Rows are points. Each table stands for the endless flat space through its points: a line for two points, a plane for three, and so on. Write the one point that lies in both, or say that there is none.
In the rows, zero is written as 128.

First (3 x 4):
| 135 | 147 | 156 | 102 |
|  91 | 134 | 143 |  86 |
| 143 | 152 | 157 | 106 |
Second (2 x 4):
| 121 | 150 | 141 | 100 |
| 127 | 151 | 136 | 102 |
They share: | 115 | 149 | 146 |  98 |

First (2 x 8):
| 111 | 139 | 150 | 110 | 104 | 143 | 151 | 124 |
| 131 | 123 | 126 | 106 | 100 | 135 | 127 | 100 |
Second, 5 rows:
| 123 | 134 | 148 | 105 | 105 | 151 | 138 |  98 |
| 114 | 114 | 159 | 117 |  83 | 151 | 131 | 114 |
| 119 | 139 | 167 | 102 | 100 | 161 | 151 |  99 |
| 102 | 112 | 153 | 117 | 101 | 177 | 111 | 119 |
| 111 | 136 | 125 |  94 | 147 | 159 | 110 | 131 |
They share: no point

First, 3 rows:
| 118 | 137 | 133 | 142 | 118 | 121 | 161 | 124 | 145 | 136 |  90 |
| 109 | 149 | 136 | 133 | 148 | 133 | 128 | 166 | 133 | 166 | 123 |
| 149 | 140 | 181 |  96 | 150 | 110 | 130 | 166 | 170 | 140 | 135 |
Second (6 x 11):
| 124 | 152 | 176 | 138 |  97 | 111 | 123 | 121 | 171 | 151 |  97 |
| 144 | 132 | 160 | 102 | 142 | 113 | 181 | 163 | 153 | 127 | 115 |
| 123 | 145 | 158 | 140 | 105 | 102 | 124 | 126 | 170 | 146 | 101 |
| 127 | 130 | 152 | 132 |  97 | 113 | 139 | 108 | 153 | 145 | 110 |
| 144 | 145 | 147 | 121 | 113 | 117 | 140 | 136 | 166 | 147 | 112 |
| 117 | 120 | 151 | 110 | 165 | 104 | 147 | 169 | 145 | 131 | 122 |
They share: no point

First (4 x 14):
| 128 | 121 | 130 | 120 |  86 | 154 | 154 | 128 | 174 | 184 | 185 | 178 | 135 | 103 |
| 152 |  99 | 162 | 155 |  81 | 172 | 164 | 103 | 190 | 161 | 178 | 165 | 113 | 131 |
| 144 | 125 | 150 | 122 |  84 | 154 | 146 | 100 | 174 | 162 | 177 | 158 | 117 | 123 |
| 162 | 105 | 193 | 153 | 119 | 160 | 100 |  80 | 149 | 119 | 130 | 105 | 127 | 167 |
Second, 3 rows:
| 123 | 125 | 160 | 101 |  67 | 161 |  95 | 115 | 135 | 131 | 164 | 148 | 148 | 127 |
| 141 | 107 | 172 | 141 | 105 | 155 | 123 | 121 | 153 | 145 | 162 | 144 | 156 | 139 |
| 147 | 105 | 184 | 129 |  95 | 161 | 119 | 131 | 147 | 131 | 164 | 136 | 168 | 147 |
They share: no point

First, 2 rows:
| 141 | 130 | 150 |  82 | 108 | 134 | 123 | 116 | 154 | 118 | 127 | 110 | 142 |  88 |  95 | 133 | 150 | 139 | 147 | 106 |
| 139 | 136 | 142 |  94 | 108 | 132 | 115 | 104 | 152 | 108 | 121 | 114 | 142 |  94 |  99 | 137 | 144 | 133 | 133 | 122 |
Second:
| 154 | 138 | 148 |  74 | 125 | 114 |  97 |  90 | 171 | 104 | 114 |  93 | 138 |  95 | 107 | 152 | 128 | 117 | 102 | 157 |
| 148 | 147 | 131 | 114 | 101 | 149 | 130 |  94 | 138 | 110 | 112 | 130 | 131 |  78 |  81 | 128 | 154 | 150 | 134 | 131 |
| 133 | 137 | 129 |  96 |  88 | 105 | 111 |  80 | 161 | 117 | 133 |  84 | 162 |  92 |  93 | 127 | 115 | 107 | 103 | 131 |
| 167 | 159 | 115 | 100 | 106 | 111 | 111 | 100 | 185 | 107 |  95 |  98 | 142 |  86 |  89 | 121 | 149 | 107 | 101 | 159 |
| 176 | 156 | 126 | 108 | 123 | 132 | 105 | 116 | 185 |  84 |  80 | 119 | 124 |  97 | 105 | 122 | 166 | 127 | 114 | 171 |
They share: no point

First (6 x 24):
| 108 | 147 | 118 | 127 |  84 |  96 | 120 | 151 |  84 | 135 | 119 | 129 |  83 | 135 | 105 | 148 | 107 | 110 | 101 | 125 | 126 | 169 | 124 | 166 |
| 128 | 157 |  73 | 163 | 101 | 113 | 125 | 123 | 137 | 143 | 128 | 158 |  72 | 145 |  88 | 131 |  90 | 160 |  52 | 149 | 135 | 152 | 118 | 144 |
| 136 | 149 |  92 | 203 | 120 | 140 | 158 | 117 | 144 | 141 | 115 | 175 | 111 | 187 | 105 | 150 | 129 | 170 |  61 | 181 | 172 | 141 | 122 | 118 |
| 120 | 146 | 115 | 169 | 102 | 122 | 148 | 135 | 102 | 129 | 116 | 152 | 103 | 161 | 119 | 159 | 128 | 125 |  93 | 158 | 156 | 159 | 122 | 132 |
| 126 | 144 | 134 | 133 |  79 |  91 | 112 | 158 |  99 | 170 | 104 | 123 |  94 | 155 |  92 | 130 | 119 | 144 | 104 | 135 | 126 | 150 | 133 | 200 |
| 172 | 162 | 125 | 192 |  80 | 106 | 135 | 132 | 121 | 170 | 101 | 142 |  83 | 147 | 132 | 121 | 130 | 167 | 103 | 196 | 145 | 130 | 125 | 165 |
Second:
|  82 | 171 | 135 | 171 |  99 | 110 | 145 | 155 | 114 | 137 |  83 | 136 |  88 | 156 |  86 | 137 | 137 | 147 |  82 | 154 | 138 | 187 | 147 | 183 |
| 140 | 161 |  90 | 126 | 105 |  97 | 129 | 119 |  92 | 128 | 118 | 130 |  91 | 167 | 137 | 149 |  70 | 140 |  86 | 120 | 144 | 149 | 102 | 117 |
| 110 | 176 | 105 | 152 | 119 | 116 | 149 | 127 |  88 | 136 | 101 | 125 |  73 | 174 | 112 | 130 |  92 | 154 |  71 | 142 | 139 | 173 | 123 | 153 |
| 124 | 166 | 100 | 139 | 109 | 103 | 137 | 127 |  94 | 131 | 108 | 131 |  88 | 169 | 123 | 142 |  85 | 143 |  83 | 132 | 141 | 159 | 114 | 135 |
They share: no point

First (7 x 24):
| 143 | 155 | 141 | 140 | 152 | 159 | 142 | 127 | 112 |  83 |  90 |  92 | 175 | 115 | 162 |  57 |  77 | 135 | 115 | 142 |  83 | 128 |  80 |  84 |
| 164 | 169 | 117 | 148 | 131 | 142 | 103 | 145 | 151 |  86 |  92 | 155 | 156 |  85 | 122 | 152 | 143 | 121 | 166 | 147 | 111 | 110 | 133 | 109 |
| 156 | 137 | 106 | 134 | 134 | 142 | 111 | 151 | 141 | 117 |  86 | 152 | 167 | 116 | 144 |  97 |  75 | 108 | 167 | 139 |  89 | 123 | 116 |  43 |
| 167 | 115 | 193 | 159 | 183 | 144 | 187 | 105 |  93 | 125 | 113 |  74 | 132 | 119 | 196 |  95 | 151 | 131 | 109 | 124 |  91 | 112 |  82 | 152 |
| 139 | 118 | 143 |  98 | 187 |  63 | 193 | 124 | 177 | 142 | 113 | 135 | 144 | 105 | 202 | 131 | 113 |  82 | 167 | 136 |  74 | 117 | 107 |  93 |
| 137 | 134 | 130 | 136 | 148 | 128 | 153 | 135 | 141 | 154 | 120 | 145 | 118 | 121 | 168 |  96 | 120 |  82 | 142 | 118 |  66 | 122 | 113 |  99 |
| 150 | 139 | 153 | 164 | 165 | 148 | 133 | 101 |  99 |  90 |  90 | 103 | 154 |  95 | 150 |  90 | 127 | 133 | 146 | 119 | 117 | 126 |  91 |  87 |
Second (4 x 24):
| 127 | 143 | 149 | 137 | 141 | 155 | 142 | 108 | 135 | 113 |  80 | 133 | 131 |  78 | 147 |  70 | 127 | 122 | 155 | 146 |  97 | 154 | 111 | 104 |
| 130 | 140 | 143 | 141 | 126 | 142 | 165 | 126 | 134 |  86 | 108 | 144 | 139 |  76 | 135 |  76 | 150 | 114 | 167 | 140 | 104 | 129 | 124 |  88 |
| 149 | 151 | 131 | 160 | 186 | 139 | 105 | 114 | 117 | 112 |  91 |  86 | 154 | 110 | 161 | 124 |  72 | 122 | 128 | 129 |  81 | 120 |  79 | 111 |
| 118 | 146 | 155 | 158 | 155 | 160 | 130 | 120 | 122 | 107 |  87 | 121 | 130 |  86 | 149 |  84 | 105 | 132 | 142 | 145 |  94 | 147 | 102 | 109 |
They share: no point
